Rows are points. Each copy is the shape, with its points in the same order, stretched, turned, moved and blurred by noise. Some copies are also mirrored. Which?

Shape:
[[-25  14  35]
 [ 40   0  -8]
 [-22 -19  -1]
 [ 14  16 -24]
 [-32  36  43]
 [-14 -20   4]
 [-13 -30  -7]
 [ 12  19 -14]]
Copy 1:
[[ 10  20  40]
 [-10  11 -38]
 [ 42 -11   3]
 [ -4 -30 -22]
 [ -6  17  60]
 [ 38  -1  -1]
 [ 47 -11 -11]
 [ -9 -20 -11]]
Copy 1 is: only turned
Copy 2:
[[ -6  -7  25]
 [  1  32 -17]
 [ 17 -15  -3]
 [-16  14 -22]
 [-22  -7  33]
 [ 19  -8  -2]
 [ 24 -11 -10]
 [-18  14 -14]]
Copy 2 is: only turned
Copy 3:
[[-23 -21  20]
 [ 34  -8 -13]
 [  2  39  21]
 [ 17  20 -23]
 [-35 -28  20]
 [  6  27  19]
 [ 15  44  17]
 [ 12   6 -20]]
Copy 3 is: mirrored
Copy 4 (8 x 3):
[[ 25  26   6]
 [ 20 -46 -17]
 [-27  12   2]
 [ 11 -26  23]
 [ 43  33  22]
 [-21   6  -7]
 [-36   3  -9]
 [ 19 -23  21]]
Copy 4 is: mirrored

Shape (8 x 4):
[[ 18  13 -16   9]
 [ 11  -9  45  11]
 [ -4   1   3 -29]
 [ 14  -1  -7  12]
 [-17 -38  31   9]
 [ 14  -3 -18 -18]
 [-15  12 -20 -17]
 [ -4   8  -3   9]]
Copy 1:
[[ 40  -2  18   2]
 [-49 -10   9 -31]
 [ 10   9 -16  16]
 [ 18  -4  15 -15]
 [-60  10   3 -53]
 [ 42  -3 -11   1]
 [ 33  24  -3  24]
 [  9  11  16  -3]]
Copy 1 is: mirrored
Copy 2, 8 rows:
[[  8 -14 -30  23]
 [-18 -34  39 -35]
 [ 42   5  31   5]
 [  0  -4 -21  -1]
 [-19  30  38 -54]
 [ 42   5 -13   4]
 [ 29  27   4  37]
 [ -7   6  -1  19]]
Copy 2 is: only turned

Shape (10 x 6):
[[ 30  12  12   7  13  16]
 [ 20 -24  18  22  18 -16]
 [ -1 -21  -7   5  18  32]
 [-10   4 -26 -21 -19 -14]
 [ -7  -4  -9  15  15 -17]
 [ 24 -27   5   2   1 -12]
 [ 15  18  18   7 -27  -5]
 [-19  26  11   4  -1   0]
 [ 16 -17  -6 -25 -11 -16]
 [-18   1  12  -4   3  -6]]
Copy 1, 10 rows:
[[-18 -31  14 -27  23  19]
 [ 11 -13  44  -7  -2  -6]
 [-15  31  -5 -26   6  18]
 [ -2  14  -1  33 -20  10]
 [ -3   5  10  13  -8 -28]
 [  9  -3  43   2  -8  13]
 [ 17 -42   2  20  14  25]
 [  2 -23 -31  11   1 -13]
 [  3  -2  33  10 -29  26]
 [  6  -7  -9   5 -14  -8]]
Copy 1 is: only turned
Copy 2 (10 x 6):
[[  4  24  32  -2 -17  40]
 [ 32 -16   4  11   9  34]
 [ -6 -13  60  -1   6   1]
 [-32  -8 -20  15  18  -3]
 [ -1 -18 -20  -8   5   7]
 [ 17 -15   7  28  20  30]
 [  0  32 -11  -4  14  23]
 [ -9  26  -2 -22  -8  -8]
 [ -3  -9  -4  41  18  15]
 [  2  10   2  -2   4 -13]]
Copy 2 is: only turned

Shape:
[[-25  23   6 -14  28 -20   6  -1]
 [-24 -29  -3   8   9 -10  -7 -11]
 [-28  16 -18  29   0   1 -14  15]
 [-10  20  -9   3  19  -2 -15  11]
 [-11  -5 -26 -12 -15  -6  -9 -19]
 [ 20 -57  12  13  10   3   2 -10]
 [ 18   7  13  -7 -12   6   3   4]
 [ -3  -4  26 -33 -15  11  18 -23]
 [-17  29  13   8  -7 -17  12  10]
 [ 33  -2 -11  48  25  37  14   5]
 [  8   4   4  17  -7  13 -19 -23]
 [-28 -39 -13  -4  -5  12 -27 -10]
 [ 13 -34   4  16   3   5 -11 -15]]
Copy 1:
[[ 53   3  12  14 -15  -5 -27   4]
 [ 25 -23   4  14  -8  20  28   1]
 [  7 -41  11  15  37  15 -10  15]
 [ 27  -5  -2   9  17  -6 -10  15]
 [  2 -27 -19  33 -17   1   2  15]
 [  2   8  -6 -24  -4   7  54  -7]
 [-13  27  -4 -10  -7  -7 -10  17]
 [-11  46  -6  13 -46   7 -13   5]
 [ 15 -12  26  -2  -4   9 -34  13]
 [-14   5   3 -40  51   7   3 -31]
 [ -8   2 -22  -3   8  26  -6   7]
 [ -3 -13 -19  40  -4  16  41  18]
 [  1  -1 -16 -14   2  15  32   0]]
Copy 1 is: mirrored
Copy 2 (13 x 8):
[[-16  19  23  20  12 -12  29 -51]
 [-14 -25  32  24  -6  -3  15   9]
 [  1   9   5  37  -7  48  37   2]
 [  2  11   5  32  20  18  18 -24]
 [-34  -8 -10   8 -23  19  -5   8]
 [ 26 -47  37   6   1 -28 -16  24]
 [ 18   3 -16 -15  -4  -9   1  -2]
 [-20   5  -9 -47  -9 -32   3   7]
 [  8  15   2   5 -18   5  40 -29]
 [ 58  -2  33  -7  24  42 -18  18]
 [  1 -29 -13 -27  14  15   3   5]
 [-33 -21   5  23   0   3   9  43]
 [ 13 -41  16  -2   7  -5  -9  18]]
Copy 2 is: mirrored
Copy 3, 13 rows:
[[ -4 -11  13 -25  13  16  28 -26]
 [ -4  19  41  16  24 -20  -5 -12]
 [ 14 -15  31 -23  -5 -20  -8  -7]
 [ 19 -12   7 -29   8  -3   4 -24]
 [ -4  -4   9  14   3 -32  18 -16]
 [ 12  60  13  46  48 -12 -26   9]
 [  5  22 -35   2   6  -2   2   7]
 [-26  26 -18  21  -3   1  10  -4]
 [ -8   1  -2 -21  -6   2  11   8]
 [ 49  10  10  22  40  10 -45   9]
 [ -4   3  -1  10  16 -30 -25   1]
 [ -2  21  39  16   5 -39 -13 -25]
 [  6  34  11  30  37 -23 -23   6]]
Copy 3 is: only turned
Copy 4:
[[-11  22  -3 -12  42 -14  -5  -8]
 [ -7 -36  -7   3  13   0   0 -20]
 [ 33 -22  21  20  40 -24   3  -9]
 [ 20   3  15  -4  29 -23  14   1]
 [ 20 -19 -15  -6  11   6 -14  12]
 [-20 -37 -14  20 -53  13  23 -41]
 [  3   9  -2  19 -20  15   8  -3]
 [-27   0 -29  12  -8  30  -1  20]
 [  2  11   1  24  31   9 -15 -26]
 [ 17  -7  -9  51 -33 -38  46 -29]
 [ 27 -18 -12  24   0  18  28  -3]
 [  7 -58   2  -1   6  -2   7  20]
 [ -1 -29 -12  17 -28  12  24 -26]]
Copy 4 is: only turned

Shape (13 x 9):
[[ -7 -10  12  -3   0  -8  -8  -6  -7]
 [ -7 -16  10   2  25   1  14   0   7]
 [-11 -12   7  -5  -3  10  -4  -7  10]
 [ -6 -18  -1  -9  -8   5  13  -4  -9]
 [ 32  -8  12  -9   7   7  10  -9   3]
 [ -4  -6  -3  45  -3   6 -18  -6   6]
 [ -7  -3  -5 -10  -6  -8  11 -12  -3]
 [  6 -14  -2  -7   1  -6  10  -9  11]
 [ 36 -26  -4  -3   7  -5  10  -6  -4]
 [ -9  -8  11  36  -7  -7   2   9  16]
 [ -8 -10  -4  -9  -8   4   0  -3  -2]
 [ -8  -7 -12 -10  24  10   0  23  -7]
 [ -1  -6  -4  23  -7  -2   8  -6  -9]]
Copy 1, 13 rows:
[[  1   3   7  -5  -5  -3  -1 -23   9]
 [ -8  11  -1  -6   8 -26 -21  -4  24]
 [ 12  21  15  -9   7   1   4  -9  18]
 [ -2   5  14 -38 -10  -2  -4  -6  15]
 [ -5 -23  16  -8  18  18  -7  -7  10]
 [ -9  15 -17   4  24 -24  60  15   6]
 [-12   6   3 -14  -9   2 -20  -6   6]
 [-16   7  16  -8  10  -3 -20  -8   1]
 [-36 -24  27 -20   8  -9  -7   3  -6]
 [  7  28 -18 -16  24 -31  24   0 -14]
 [  6   8  15 -17  -9   0   0 -11   7]
 [ 18 -11   2   7 -27 -29 -13   9  17]
 [-16   7 -13 -26   7 -12  20   5   1]]
Copy 1 is: mirrored
Copy 2:
[[  1  -6  11 -10  -3   5 -13  -7   3]
 [-17 -11   0  -7  -9   7 -11 -25 -10]
 [-15  -2  12  -8  -2   2  -1 -11   7]
 [-13  -3  13  -1  -8   5  -8   2 -10]
 [ -7  -7  -6  13  -8  20  -9  -6  10]
 [ -9  -4 -16 -25  11 -13  -6   4  19]
 [ -4  -5  13   0   8  10  -4   0 -14]
 [ -9 -15   3   4   2   9  -3  -7  -3]
 [ -6 -23 -10  16  -7  10 -19   3   4]
 [ -6 -12 -12 -26  -7  -6   7  -3   5]
 [ -6   0  13   0   0  -1  -4  -3  -3]
 [ -1   7   0  11  -6 -14 -16 -28 -14]
 [ -7  -6  -6 -13   5   2  -7  10  -4]]
Copy 2 is: only turned
Copy 3:
[[ -7   3 -25  -7  -5   1  -6   7   0]
 [ 12   9 -19   2   1 -11  -6 -16  -3]
 [ -2   2 -15  -2 -20  -6  -2   9  -8]
 [ -1   9 -10  -4  -7 -16   2   7  14]
 [  1  14   0  28   9  14   5   2  -7]
 [ 34 -22  -7  -9 -28  19 -12   1   8]
 [ -7  -5  -5   0   1 -10   6  -1   9]
 [ -5   2   1  10  -5  -6  -3  -3  -3]
 [  8  18   9  17   9   5 -16   3   7]
 [  6  -6 -12 -11 -38   7 -13 -16   3]
 [ -3   2  -6  -6  -7 -10   4   7   3]
 [ 19  16  -6 -21  21  -8   4  -3  -5]
 [ 14  -5  -3  -4 -12   4  -4  -6  22]]
Copy 3 is: mirrored
Copy 4, 13 rows:
[[  8  -2   4   1  18 -22   8  -2   4]
 [-12   1 -12 -14   0 -13  13  -6 -20]
 [ 11  -8  -2 -10   6 -11   9  12  -9]
 [ 23   6   2  -8  -8  -6  15  -1 -11]
 [ -4   1   0 -25  15   9  -5 -24  -1]
 [  5  -5   3  19   9 -10 -25   6 -21]
 [ 10  13  12  -8   2  -5  13   7  -4]
 [  0   1  12 -20   2  -8   3  -3  -7]
 [  0   0  17 -21   0  -1  -4 -38  -7]
 [  3  11  -8   0  -2 -29 -22  11 -16]
 [ 15  -2   5  -3  -1  -7  13   7  -2]
 [-14  -8 -13  13 -21  -1  21  -7  -3]
 [ 12  18   4   5  -3  -6 -10  -2 -16]]
Copy 4 is: mirrored

Shape (15 x 11):
[[-13   4 -22  -4   4 -23 -16  14 -10 -15 -11]
 [  6  20   7 -18  19 -16  23 -34   4  -9  11]
 [ -2   5   8  -1  10  16   2 -31  -8  21   6]
 [ -7 -15 -13 -13   2   9   2  -7  35 -19  15]
 [ 18   1 -14 -18   3 -21 -15  15  19  14  12]
 [ 27  30  10  -9   1  17  16 -33 -12  19  -3]
 [ -4  -5  -4 -19  -5   1 -18  -5  16 -13  -2]
 [-18  26  20   5 -10 -13  19 -24   5  -6 -10]
 [  3 -15 -20  -8  17   1  -2 -11  32   2   3]
 [ 15  16 -18 -19 -16   9   9  15   1   3 -24]
 [  9   7 -17  15  -9 -14 -15   1   5 -14 -11]
 [ 26 -11  -9  -8   6 -17  10   9 -10   0   2]
 [ 11   1  -6  -9   7 -17  -9   6 -11  -1 -28]
 [ 23  -9   8  10   7 -16 -15 -24 -11  14  -9]
 [ 12  14  20   1  13  16   3  10  34 -26  -5]]
Copy 1:
[[ 13 -19  -7   2 -32   0  -4  27  29  -1  -6]
 [ 16  11  13 -32  -9  -2  18 -14  -8   1  -4]
 [ -8   7  37 -10  -1   1  27 -12 -19   1  13]
 [-18   3 -25 -19   7 -33   1   9  -1   1   1]
 [ 31   0  -4 -15   6 -21 -10  32 -23   0  16]
 [  5  22  49 -20   2  14   2 -16 -21   6  31]
 [-11 -14 -11 -13 -14 -13  -5   8   0  -2  19]
 [  1 -14  -1 -11 -13  -3  27 -41  22  12  17]
 [-10   7 -10 -28  11 -18   9  29  -7   5   8]
 [  5  15  -2  -4  -1  10 -28  19  16  -2  32]
 [ -3 -18  -1  -3  -9 -15  -9  11  27  14  11]
 [ 19   6  21  -9  15   2 -19  21   4  -3  -5]
 [  8 -16  10 -10  -7  22 -14  23  19   1  12]
 [ -2 -24  45 -18  12   4   2   1  -5   8  16]
 [-15   7 -32 -19   3   1 -10  -3   0  34   6]]
Copy 1 is: mirrored
Copy 2 (15 x 11):
[[ 11  22   3   0 -26 -16   8   4   4 -18  21]
 [ -9 -33  17   3  26 -19 -28   6 -16 -12  49]
 [-10  -9   5  29   6  18   0  12 -17  -3  24]
 [-15  -9   0 -32 -10   6 -14 -10 -12  23 -10]
 [ -4  15 -13   3  -8  -1 -28 -19  18 -13 -15]
 [ 14 -30   8  36  11   1 -18   8 -22  -4  49]
 [-16  -2  -5  -4 -21  -9  -8   3 -15  13  -4]
 [  5  -9  -1  10   8 -17 -16  44 -22   0  60]
 [-13 -10  18 -10 -13   7 -16  -6   1   9  -9]
 [ 37  -7  -7   1 -29  -7 -24   7 -21 -10  12]
 [ 16  -4   9   2 -26 -10   5   4  18  12  24]
 [  9 -19   0  -3  -2  -2  -4 -18  13 -29   9]
 [ 12  -7   9  23 -22 -19   5  14   4 -28  13]
 [-13 -19  12  33   2  -6  16   8  23 -12  12]
 [ 32 -31  16  -6   9 -41  -9  10 -19  27  10]]
Copy 2 is: mirrored
Copy 3 (15 x 11):
[[ -5 -20  24 -19  -1   0  -3  33   1   5   0]
 [ -1   4  18   9  13  -3 -25  -7 -47 -28   2]
 [-21   4   6  33   3   0   3  -7  -9 -15  -1]
 [  8  10  -1   4   1 -33   3 -21 -13   0 -29]
 [  8   4  16 -13 -17 -33 -16 -14  12 -10 -11]
 [-21  24 -17  35  -7 -12  -5   6 -28 -37  14]
 [ -2  -2  -1   2   4 -31  -3   1  -9   2   1]
 [-22   2 -15   4  26  12 -26   2 -20  -2  16]
 [  7  13  14  16  -2 -27 -12 -12  -2  -5 -32]
 [ -2   6 -29  -5 -13 -19  -8  29   3 -26   1]
 [ -3  21   0   2  -4   1   1  23   9  10   0]
 [ 22   1   1   7 -26   3  -7   0  -7 -20  -9]
 [ -1 -11  -2   1 -13   1 -19  23  -5  -6   2]
 [ -2   8   7  34 -15   9 -10   1  -1  -1  11]
 [-12  26 -32   5 -27 -25 -38 -32 -33  -1 -23]]
Copy 3 is: only turned
